Each row of a before or after table is a point. One or more steps were done to the points. Then noise was added and the rows were shuffled. The steps act on how far a point lies along the listed directions, d1 being the first. Name the steps. A step turns or swaps two directions, mirrors them in a line or flattens them onto one, adds a multiple of one to another, or multiplies one. Angles are multiples of 10 degrees, from the lower direction toward the higher: turns from -170 to 170, lines from 10 to 170 but not 90. Use the fewest steps. Two steps may share a direction if one is a turn and the other turns, adds or multiplies; they go together, in the order done. Otherwise the lowest direction goes first.
(in the rows, 128 means zero)

Directions:
(1): [107  77  99]
(2): [103 107 181]
(3): [181  99 141]
Before (12 x 3):
[[151  94  78]
 [104 184 118]
 [155 102  63]
 [154  93 126]
 [ 89 143 153]
 [ 85 112 131]
 [127 183 160]
 [ 82 122 110]
 [149 125  82]
 [131 199 139]
 [117 163 145]
 [ 83 148 138]]
After, 12 rows:
[[152  72 128]
 [ 89 131  96]
 [180 196 192]
 [177 194 181]
 [ 96 106 124]
 [ 75  80  96]
 [171 126 145]
 [ 73  80  96]
 [165 105 146]
 [168 146 184]
 [137  79 115]
 [162 154 165]]
Steps: multiply d1 by 1.6; multiply d2 by 0.4; turn d2 and d3 by 160 degrees

Directions:
(1): [ 94 138 201 176 137  94 132 142]
(2): [115 145 130 161  92 204 141 168]
(3): [165 184 135 155 111 133  72  87]
(4): [184 139 158  92 112 110 118 193]
(5): [174 124 129 160 207 154 144 135]
(6): [152 142 171 101 111 145 192  80]
Before, 12 rows:
[[117 129 114 196 144 150  45 117]
 [135  64  90  64 118  89 157 159]
 [ 78  96 148 161 168 113 165 103]
 [153  88  85 142 225 173 134  68]
 [ 87 118  46 126  96 185 114 115]
 [178 122 116 111 177  61  56 175]
 [157 115 129 136 174 111 133 134]
 [ 97  98 134 104 130 159 193 116]
 [111 120 140 118 114  82 135 144]
 [135 126 169  91 137 129 140 168]
 [ 93  89 154 138 196  78 181  69]
 [180 128 122  92 144 127 147  95]]
After, 12 rows:
[[127 129 169  95 137 130 142 161]
 [ 19 104 136 144  79 149 187  95]
 [118  99 146 108  91  82 140 163]
 [ 79 132 116 173  94 229 125 108]
 [113 115 133 111 115  85 137 147]
 [151 150 130  94  53 114  52 248]
 [138 128  94 147 183 116  99  96]
 [117 134 132 137  91 155 133 164]
 [125 149 132 122  82 160 143  97]
 [ 57  97 133 153 125 141 171 112]
 [148 122 100 152 137 150  51 153]
 [ 85 105 150 135 158 144 185  82]]
Steps: flatten d1 and d3 onto the line at 120 degrees; mirror d2 and d5 in the line at 50 degrees; add -0.7 times d6 to d4

Directions:
(1): [125  91 102  81 181 170 102  98  89 142 113 185]
(2): [ 39 155 150 128 104 184 135 123  98  88 120 119]
(3): [128 187 106 116 138 139 158 201 135 159  76 164]
(4): [ 63  98 136  86 149  77 162 108 174 157  99 113]
(5): [ 93 171 126 118 121 103  35 133 155 154 161 151]
Before:
[[ 80 172 161 146 114 187 151 141 140  89 107 135]
 [128 124 148 133 121 120 193 111 160 110 145  69]
 [ 13  90 132  89 140 145  67  54 112  78 140 145]
 [143  45 120  94 165  84 109  50 137 150 126 134]
 [129  98 143 156 113 132 219 137 141  82 112  87]
 [133 103 149 130 112  65 103 113 178 117 183  88]
 [ 50 171 137 115 136 142  70 127 144 111 118 127]
 [ 71 166 134 159 112 172  46 115 116  85 163 130]
 [132  53 136  98 184  37 132  47 171 164 130  93]
 [104 173 137 146  86 174 159 175 110  92 110 137]
 [136 127 139 165  98 146 174 144 122 112 119  86]
 [ 67 152 159 128 141 117  56  79 130 131 121 125]]
After:
[[160  82 117 128 152 135 161 121 121 144 107 120]
 [121 228 115 153 125 215 126 180  68 109  89 159]
 [173  60 123 117 129  79 137  95 155 134 147 126]
 [175 135 104 110 165 170 168 136 118 133 130 140]
 [190  87 105 133 152 152 196 140 117 109 101 138]
 [101 214 136 157  91 170 147 185 101 106  88 138]
 [125 135 101 116 159  54  81 138 201 176 117 141]
 [172 149 118 132 149  96  54 135 168 138 137 135]
 [198  93 147 142 152  93 126 110 183 139 138 133]
 [152 188 131 144 145  98  60 139 138 165 109 149]
 [116 155 102  79 160 172  99 167 113 142 115 193]
 [178 201 102 161 104  69 109 218 178 137 121 140]]
Steps: turn d1 and d2 by 160 degrees; add 0.3 times d5 to d1; turn d3 and d4 by -170 degrees

Directions:
(1): [173 160 107 125  73 169 155  97  88 166  87 167  63 132 124 126 119 181]
(2): [122  85  69 140  87 138  77  69 115 165 152 126 131  67 144 150 120  70]
(3): [142 170 151 145  98  79 151 101 184 127 117  99 105 103  97  86  46  91]
Before, 13 rows:
[[154 120 126 142  76 131 107  70 141 161 135 128 119  77 115 148  99  95]
 [125 131 118 158  91  94 103  82 166 133 130 114 111 105 140 118  84  85]
 [107 113 156 151 169 102 109 142 181 111 145  94 179 139 104 136 105  76]
 [167 137 120 148  70 115 165  81 122 155  83 118  64  73 111 137  76 111]
 [ 92 102 128 135 194 175  93 178  99 102 152 146 176 180 142 171 219 161]
 [150 182 163 129 144 118 176 159 131 130 107 148 118 189 128 109 123 176]
 [129 132 161 126 145 123 130 166 115 121 108 141 112 171 144 144 151 156]
 [147 112 117 132 101 157 107 111 124 115 149 115 139 111  99 135  90 127]
 [174 111  73 126  86 210 143  99  41 169  94 188  60 152 161 156 157 199]
 [ 70 119 142  98 219 108  99 197 166  78 164 106 203 171 141 136 155  95]
 [174 134  50 134  31 160 121  61 110 195 105 143  89  69 115 130  66 144]
 [140 135 141 124 115 126 124 124 133 146 140 139 108 109 114 117 113 141]
 [156 138 104 120  94 196 125 127  69 158  86 166  65 138 150 150 165 207]]
After, 13 rows:
[[ 85  85  85  89 191 170  74 171  98 117 161 148 184 161 170 176 204 122]
 [115  84  62 148 117 199  62  94  74 161 151 161 137 116 150 184 190 125]
 [104  97 150 138 190 135 109 166 145 109 143 119 187 168 120 158 158 116]
 [164 155  94 141  48 157 119  76 114 175  90 139  47  86 131 123  87 142]
 [157 166 131 125 123 151 162 141  93 154 106 170 108 182 144 129 147 189]
 [111 145 166 149 144  74 125 136 186  92 130 102 136 147 134 107 100 107]
 [136 139 152 122 125 118 130 134 139 136 141 137 115 116 111 113 113 142]
 [148 161 175 146 119  77 191 131 163 110  86  92  91 108  94 114  68 114]
 [139 144 178 142 117  90 130 111 184 120 138 101 142 105  97 124  84  92]
 [181 139  77 153  37 149 142  42 112 181  97 145  41  89 131 117  52 116]
 [142 121 138 131 117 142 115 126 140 100 150 105 147 119  92 125  83 125]
 [138 119 126 128 114 144 115 133  93 149 106 154  96 150 152 157 153 152]
 [156 175 126 142  72  81 155 102 196 142 110  90 115  86  79  80   7 111]]
Steps: turn d2 and d3 by 60 degrees; turn d1 and d3 by 40 degrees
